Rows are points. The last column is the point's height on a tilted bowl or saddle (a function of degree 2), plus a little noise. Count its main directions that bend up, bend down and stay straight.
In the rows, 128 means zero.

Points:
[[117 110 118]
 [153  90 125]
 [140  82 110]
 [ 78 149 120]
 [135 141 107]
 [ 73 124 137]
 [164 133 129]
 [225 110 234]
 [121 117 117]
 [176 175  70]
 [111 114 117]
 [174  76 141]]
Directions: 1 up, 1 down, 0 straight

Points (10 x 3):
[[182 160 156]
 [172 131 136]
 [174  99 133]
 [158 118 118]
 [105 117 104]
 [150 105 111]
 [106  94 106]
 [ 68 101 139]
 [110 144 100]
 [220 140 229]]
Directions: 1 up, 0 down, 1 straight

Points, 15 rows:
[[135 108 127 116]
 [115  93 152 111]
 [122 162 120 132]
 [102 176 117 135]
 [120 114 151 126]
 [151 114 141 115]
 [209 194  95  34]
 [ 57 136 125 138]
 [102  76 100  96]
 [119  96 125 111]
 [ 66  75 181  80]
 [103 133  70 158]
 [180  84  81  58]
 [118 139 216 157]
 [ 97 131 122 138]]
Directions: 1 up, 2 down, 0 straight

Points:
[[155 125 131 127 108]
 [137 101  77 139 115]
 [147 140 191 189  49]
 [134 142  88 128 124]
 [168 134 166 128  92]
 [124 124  99 103 138]
 [105 147 153 181  82]
 [116  91  96 117 128]
 [ 41 162 146 165 104]
 [125  91 125 147 103]
 [144 165 242 124  70]
 [168  95  73  20  84]
 [171  92 112 144  93]
 [119 118 189  99  84]
 [ 92 151 175  90 149]
 [134 160 105 133 127]
 [162 134  65 168  75]
 [ 24 104 127 125 130]
 [114 132 163 128 111]
 [124  69 162 121  66]
 [189  90 101 179  82]
 [125 122 135 146 106]
 [178 117  80 202  60]
 [104  87 106 118 128]
 [111 160 158 133 131]
 [137 183  89 124 135]]
Directions: 1 up, 2 down, 1 straight

Points, 21 rows:
[[187 106  59 140  90]
 [123  96  53  96 102]
 [128 133  85  67  82]
 [ 87 182  81 106  83]
 [ 91 132 149 137 109]
 [ 87  75 224 163  62]
 [137  93  64 203 101]
 [139 101 116  78  90]
 [122  54 129 138  96]
 [205 110  97 126  88]
 [ 89 164 111 101  92]
 [119 135 138 157 120]
 [124 138 126 184 117]
 [146 139 125 109 110]
 [129 113 119 120 116]
 [ 93 165 139 110  95]
 [ 83 183 139  95  72]
 [119 126  92 124 118]
 [134 138 119  51  66]
 [140 217 125 167  84]
 [160 101  97 138 112]]
Directions: 0 up, 3 down, 1 straight

Points, 43 rows:
[[102 159  88 137 136  64 134]
 [133 116 129 117 151 166 152]
 [115  61 125 107 165  97 161]
 [135 118 115 153  82 141 144]
 [135 147 128  84 103 178 183]
 [126  94 139 162 124 178 171]
 [142 157 115 136 100 186 173]
 [158 105  97 116  63 111 185]
 [108 110 132 116 185  67 154]
 [126 135 163 135 107 192 193]
 [105 101 113 153 145  77 157]
 [127  83 111 103 146 104 149]
 [125  60 140 114 249 123 249]
 [122 141  94 144 121 112 133]
 [199 149 108 142 142  50 141]
 [104 129 144 115 137  81 104]
 [163 132 154 153 107 120 126]
 [120 125 113 167 169 128 157]
 [173 129 151 114 136 133 134]
 [130 199 136 124 182 128 111]
 [115 156 115 157 164 121 129]
 [114 140 186 167 137  52 119]
 [156  90 125 150 168 137 173]
 [131 165  99 168 157 145 140]
 [137 139 116 124 160 130 134]
 [158  81 122  59 143 106 153]
 [186  95 134 174  48 113 147]
 [192 154 126 182 140 163 145]
 [134  81 129 101 141 130 145]
 [113 159  92 116 135 143 123]
 [ 83  58  81  98 107 121 117]
 [131 148 109 134 136 155 137]
 [134 161 111 180 133 132 131]
 [105 147 181 100 120  70  81]
 [ 59 176 157 126 195 212 171]
 [116 166 110 138 200 101 138]
 [114 116 127 139 129  72 127]
 [100 131 139 112 105 145 118]
 [ 87 102 141 117 154 184 142]
 [151 133 182 105 112  83  99]
 [ 84 138  90 150  96 115  96]
 [143 146 127 123 150  99 122]
 [143 170 157 122  94 167 175]]
Directions: 2 up, 1 down, 3 straight

Points:
[[163 103 117 137 170 190 139]
 [173  72  96  99 167  99  64]
 [104 121  95 158  66 207 191]
 [110 130  90 117 199 122 127]
 [153  91 122 147 131 112 109]
 [177  98  76  78 150 164 103]
 [158 182 171 169 138 112  60]
 [ 63 181 134 122  71 104 140]
 [184 180  99 180 125 125  73]
 [ 54  74 109 100 115 207 110]
 [180 117 119 118  91 151 142]
 [214 162 183 154 115 154  60]
 [121 112 134 120 181 190 125]
 [ 73 103 131  72 153  98  85]
 [131 181 153 135 167 116 120]
 [150 204 105 105 184  98 110]
 [141 163 108 112 144 109 109]
 [100 107 142 136 152  55 104]
 [178 192 147 146 108  94  52]
 [144 122 215 157  90  98  57]
 [163 171 136 199  74 170  90]
 [112 141 110 172  39  96 108]
 [156 113 160 222 104 153 106]
 [166 146 140 120  92 125 116]
 [115  65 128  88  96 149 106]
 [101  66 165 100 125 133  73]
 [129 157  99 129 141 165 132]
 [119 166 155 162 172 128 124]
 [111 117 135 116 138 108 109]
 [102 130  91 123 188 177 140]
 [143 124  95 198 126 135 160]
 [101  79  99 111 162 107  77]
 [133  84 113  41 104 164 120]
 [127 141  86 158  78 146 130]
 [145 143 151 124 138 119 110]
 [190  90  90 128 122 149 140]
 [131 155  88 114 158 131 114]
 [146  73 136 107 204 203  80]
 [142 133  99 175 137 161 153]
 [161  62 128 109 176 142  63]
 [131 155  93  39  79 175 154]]
Directions: 2 up, 2 down, 2 straight

Points (60 x 9):
[[ 82 146 124 101 127 190 130 145 111]
 [183 150 102 163 134  78 150 109 113]
 [ 70 127  85 168 170 166 153 170 127]
 [126 118 157  67 121 177  94  71 168]
 [ 91 135 109 146 144 110 135  95 128]
 [ 90  99 196 133 175 146 144 111 112]
 [ 86 187 102 168 174 111 152 163 112]
 [126  98 201 143  80 125 158 115  95]
 [102 131 100  61 140 136  89 144 101]
 [191 167 149 110 155 135 161 105 120]
 [151 149  99 146 160 165 171  73 120]
 [119 128 206 183 167 143 191  82 130]
 [115 147  94 122 139  81 136 155 118]
 [162 197 100 107 150 125 130 192 129]
 [ 94  76 117 176 126 151  71 147 176]
 [147  38  89 143 121 177 146 132  83]
 [ 96  99 139 123  72 110 140  74 130]
 [ 67 133  83 132 161 134 168 124  98]
 [144 152 163 102 124 150 109  65 158]
 [ 81 128 147 144  71  56 182 120  91]
 [103 141  92 127 153 133 115 110 119]
 [157 186 136  75 128 153  99 122 166]
 [127 152 101 157  62 173 151  94 191]
 [128 149 160 172 123 166 162 138 135]
 [120 122 137  83 102 108 111 156 138]
 [124 244 132 123 159 139 118 144  98]
 [ 81  70 106 155 114 105 218 162 132]
 [ 85 110 133 128  78 120 100 151 142]
 [132 139 145 195 150 167  68 164 119]
 [133  91 150  63 161 155 111 117  88]
 [163 153  98 120 114 105 103 135 146]
 [156 150 125 109  89 153 118 136 161]
 [125 100 185  99 118 117 102 135 122]
 [141 148  68 103 166 181  63 118  98]
 [127 166 158 120 210  55 123 107  36]
 [153 135  36  70 114 126 145 148  96]
 [ 74 108  88 157  39 114 130 168 154]
 [ 83 134 169 109 127 164 116 187  94]
 [ 87 103  86 117 160 118 202  49  36]
 [149  40 150 123  94 122 123 121 101]
 [ 70 107 198 168  66 120 108  71 134]
 [121 150 115 114 110  76  95  98 125]
 [106 113  57 154 171 116 120 130 100]
 [174 129 143 142 157 149 141 124 110]
 [166 175 105  94 123 111  99 121 151]
 [100 127 199 116 107 219 145 153  86]
 [145 110 162 111 145 136  91  65 134]
 [131  29 134 123 200 120 123 136  41]
 [129 112 116 206  95 191 127  65 249]
 [102 215 149 123 180 105 147 112  68]
 [111 136 134 144 116  75 165 154 133]
 [152  58 219 152 136 141  73  91 116]
 [115  75 130 134 141  77 165 137 104]
 [123 110 194 161 132 157 158 185  96]
 [ 93 178  89 165 142 127  99  85 151]
 [137  11 122 163  64  92 164 161  97]
 [171 185 132  99 159 185  62 121 145]
 [157 115 167 125  59 120  75  86 165]
 [ 84 136 230 138 180 158 212 113  80]
 [128 105 172 211 108 156 156 144 138]]
Directions: 2 up, 4 down, 2 straight

Points:
[[ 68 154 132  97 136 117 142 148  95]
 [ 72 198 118  86 140  85  77 168  30]
 [101 133 116 131 142 130 187 162 113]
 [ 93 104  55 138 208  83 105 191  23]
 [104 139 167 117 187 109 140 152 101]
 [121 140 128  71 153 103 173 143  84]
 [113  73 123 148 151  76  86 193  67]
 [126 127 174 138 138 112 106 139 117]
 [174 112 172 147 123 165 112 106 127]
 [ 81 129 103 104  95 129  58 139  93]
 [ 95 116  93 169  89 145 190  85 112]
 [110 160 105 128 100 113 105 170 104]
 [110  92 128  98 150  97 150 100 143]
 [128 148 104 133  77 161  76  92  99]
 [125  76 159 118 128 127 118 225  72]
 [ 98 137  67 176 125 158  87 106  96]
 [155  94 111 116 168  92 108 129 107]
 [131 152  16  56 159  84 112 156  72]
 [134 125 118 118  98 136 115 116 124]
 [ 89 103 126 128 124 137 127  71 147]
 [ 90  98  89 140 135 178 142 165 108]
 [166 103  84  90 160 112 149 114 110]
 [108 109 134 162  75 134 114 131 118]
 [ 80 137 143 121  82 138 120 159 105]
 [101 141 126  38 132 120 134  60 117]
 [181 147 112 142 108 175 112 103 124]
 [129 116 114 129  98 137 174  89 110]
 [124 115  91 163 171 137 181  77 127]
 [102 114 162 103 143 137  82  78 133]
 [ 92 145 138 165 131 144 137 143 147]
 [ 65 106 190  75 153  94 161 168  78]
 [108 113 117 114  54 107 139 123 120]
 [ 72  61 124 129 158 100 138 204  91]
 [ 94 127 111 111  99 141 133 136 114]
 [146 201 114  75  75 131  79 161 102]
 [132 176 107 162 159 109 139  98  96]
 [168 103 125  97 115 138 141 107 119]
 [166 124 148 152 134  68 107 137  81]
 [178  76  98 109 176  93 206  65  82]
 [107 134 118 121  98 163 170 125  97]
 [187 157  64  90 144 101 178 134  59]
 [ 97 106 120  77 125 117 120  53 153]
 [142 125 137 130 158 160 107 139 141]
 [144 114 135 154 168 156 122  57 154]
 [103  34 105 175 168  73 153 154 117]
 [104 140  82  65 116 184 161 158  56]
 [121 148 160 145  32 192 114 144  58]
 [ 72 173 125 140 125 111 155  84 107]
 [171 109 172 174 142 143  89 140 121]
 [142 122 124 105 116 115  65 175 112]
 [144 124 108 144 129 147 141 109 126]
 [156 121  89 130  68 179  73 134 106]
 [127 114 148 107  34 178 107 127  65]
 [130 124 127 124 229  96 113 111  82]
 [164 120 132 164 152 111 147 154 109]
 [ 87 156  61 149 133  92 171 109  95]
 [144 123 157 135 120 122  78 120 117]
 [138 162  73  96 155  77 182 125  62]
 [148 142  88 195 142 137 142 149 125]
 [ 79 152 103 145 157 149 159 120 119]
 [ 64 121 109 119 122 150 138 123 114]
 [151 138  78 147 129 155 131 166 118]
 [ 71  55 167 166  87 136 133 132 135]
 [ 64 104   7 122 100 126  85 147  41]
 [137 107 132 157 155  78  81 118 100]
 [143  81 173  68  81 123 118 153  91]
 [113 129 131 125 108 112 151 178 114]
 [110 144 133 168 123 162 136 129 146]
 [175 113 105  98 136 115 128 165 111]
 [152 120 107 146 177  96  89 139  92]
 [ 68 120 106 126 155  75 100 137 109]
 [ 95 165 110 189  80 118  97  77  83]
 [147 112  98 144 103 155 197 128  81]
 [115  51 118 149 129 173 143 122 111]
 [124 110 139 183 173 138  89 141 140]
 [193 135 118 162 109 189 169  87  84]
 [ 74 109  84 120 147 139 114 150 101]]
Directions: 2 up, 5 down, 1 straight

Points (69 x 9):
[[172 137 179 117  92 157 111 175  93]
 [113 190 122 142 132 165 172 129 147]
 [113 144 119  56 136  79 141 141 108]
 [145 164 121 108 112  87 144 112 121]
 [183 126 134 108 169  49 117 143 108]
 [169 140 136 184 120 127 127 163  88]
 [114 106 142  89 193  73 182 131 133]
 [122 163 122  80 106 156 140 164 123]
 [151 119 128 103  46 144 175 140  95]
 [ 57 109  81  97 117 115 145 149 110]
 [ 79  80 102  53 149  95 145 118  90]
 [171 150 211 119  47 133 211  99  99]
 [173 120 110 121 133 130 136 137 108]
 [127  95 145  98 138 171 135 165  94]
 [176 159 132 146 121 127  66 145 129]
 [ 98 115 184 121  91 208  78 184 137]
 [ 86 128  97 153 163 163  71 108 175]
 [170 154 122 105 150 136 130 218  66]
 [ 89 119 124  90 138 141  99 182 134]
 [104 120 102  91 162  25  75  97 206]
 [152 122  86 154 150  77 158 152 135]
 [156 106 121 179 119 190 119 142 111]
 [108 156  73 118  78 154 155  81 125]
 [167 119  87 149  99 128 157  69 142]
 [ 83 197 136 146 183 142 160 130 175]
 [138 203 165 180 127 144  93 114 135]
 [145  69 143 114 136 109 113  97 121]
 [152 192 169 148 141 145 140  98 139]
 [173 145 183 107 117  80 152 143  73]
 [142 164 105 123 152 196 119  58 164]
 [ 81 191 146 140 101 132 158 178 155]
 [123 178 139 142 187 110 154 148 159]
 [115  63 157  98 137 133 127 121  97]
 [144 125 162 159 179  71 141 155 142]
 [109 140 172  87 124 135 103 146 133]
 [173 105 128  78 102 110  91 137  96]
 [ 87 113 156 117  99 112 115 204 117]
 [ 93 143 136  85  77 127 156 155 112]
 [125 121 155 144 134 168 139 101 141]
 [155 103  94  14 105 152 183 185   9]
 [ 68 128 127 123 126 143 146 139 130]
 [156  98 129 124 114 105 168 132  97]
 [ 54 139  76 152  84 154  50 163 163]
 [109  90 162  82 150 101 147  66 109]
 [ 86 117 164 147 124  74 120 132 156]
 [ 90  85 102 108  71 106  91 115 122]
 [191 133 134  64 101  80 128 114  52]
 [ 92 110 115  93 151 105 126 127 139]
 [109  97 106 103 139 169 154 109 133]
 [157 207 192 111  86 146 140 109 135]
 [136  97 119 112 139 149 182 155  93]
 [122  93  93 149 173 178  91  88 186]
 [133 172 151 124 115 116 157  93 136]
 [129 153  58  94 134 122 206  73 141]
 [140 129 164 134 114 109 112 122 120]
 [122 129 173 181 136 154 127 159 106]
 [143  89 119 146 122 168  91 149 128]
 [ 66  77  83 208 185 124 144  99 212]
 [131 192 121 161 136  94 123 112 152]
 [110 137 105  92 107 124 173 159 104]
 [ 94  90 125 136 106 125 154 135 113]
 [128 110 160 171 147 184 198 179  70]
 [ 73  83 249 138 122  81 132  90  67]
 [ 77  93 134 169 154 135 107  38 175]
 [112 154 131  99 132 153 195 160 116]
 [100 143 131 120 117 123  63 137 175]
 [ 74 116  94 159 199 101 120 113 217]
 [108 155 212 114  96 134 140 104 119]
 [ 97 134 116 147 153 104 108 135 174]]
Directions: 3 up, 4 down, 1 straight
